Each row is a point. Each copy is the shape, with its points in the same order, stretched, turned, moved and blurred by noise. Some copies are also mirrored. Which?

Shape, 8 rows:
[[ 15  28 -48]
 [-53 -11  20]
 [-38  24  15]
 [ 23  20  16]
 [  2  25 -37]
 [  3   7  18]
 [ -8   4 -84]
 [-57 -20 -29]]
Copy 1 (8 x 3):
[[-13  57  20]
 [-54 -28 -24]
 [-38   7 -40]
 [ 19  11 -19]
 [-20  45   9]
 [ -2  -3 -16]
 [-51  56  53]
 [-76  -6  14]]
Copy 1 is: mirrored
Copy 2 (8 x 3):
[[  3  27 -37]
 [-53   5  46]
 [-30  34  38]
 [ 28  17  23]
 [ -6  27 -25]
 [  6   8  32]
 [-32  11 -69]
 [-71  -2   0]]
Copy 2 is: only turned

Shape (10 x 6):
[[  2  26   5  14 107  -2]
 [ 23   2  -3   8 -24 -34]
 [  3  25  38   2 -33  37]
 [  2 -12   8  16 -39  44]
 [ 28  13  -7  -9  -9  52]
 [ 35  -7   8  25 -40  54]
 [ 26  21   9 -44 -40  31]
 [ 31 -12  15 -14  10   8]
 [-73  38  -2  25 -32   6]
 [ 16  61  -7  -7 -36 -85]]
Copy 1 (10 x 6):
[[ 19  10 -35  33 103 -43]
 [ 39 -12  -1  -4 -25 -25]
 [ 15  22  13 -15  -3  44]
 [ 15 -22   1  -1  -9  54]
 [ 45  -1 -25 -23  23  49]
 [ 48 -19  -6  -1  -7  63]
 [ 23   0  -1 -66  -6  40]
 [ 36 -23   6 -22  29   1]
 [-56  28 -26  24 -24  14]
 [ 27  41 -12 -25 -58 -72]]
Copy 1 is: only turned
Copy 2 (10 x 6):
[[-33   5 -17 -11  58  91]
 [  0  11 -13  -9 -39   6]
 [ 31  35  57  13   6   2]
 [ 43   3  33  15  17 -18]
 [ 50  25  12  -5  26  13]
 [ 73  -2  21  31  14   2]
 [ 48  46  32 -26  -8  -5]
 [ 23 -10  12 -22  -5  30]
 [-44  45  25  27  25 -47]
 [-50  66 -16 -14 -80  14]]
Copy 2 is: mirrored
Copy 3:
[[-36   0  14  21 115   9]
 [  7  14  -6  10 -17 -10]
 [ -4  16  53  -2 -21  47]
 [  5 -18  16   6 -29  61]
 [ 13   8  12 -17  16  64]
 [ 41  -2  17  12 -19  72]
 [  9  30  14 -45 -20  38]
 [ 13  -7  22 -19  22  12]
 [-70  -1  10  45 -36  48]
 [-17  65 -16  16 -19 -49]]
Copy 3 is: only turned
Copy 4:
[[-33  41  13  14 105 -12]
 [ 20  19 -13   4 -23 -27]
 [ 11  20  44   2 -29  50]
 [ 17  -8   9  18 -14  54]
 [ 29  24  -3 -16  11  60]
 [ 55   0  18  20 -16  57]
 [ 17  30  15 -43 -31  50]
 [ 24   4   9 -26  22   8]
 [-66  21   8  51 -37  28]
 [ -7  83 -10  -4 -60 -50]]
Copy 4 is: only turned
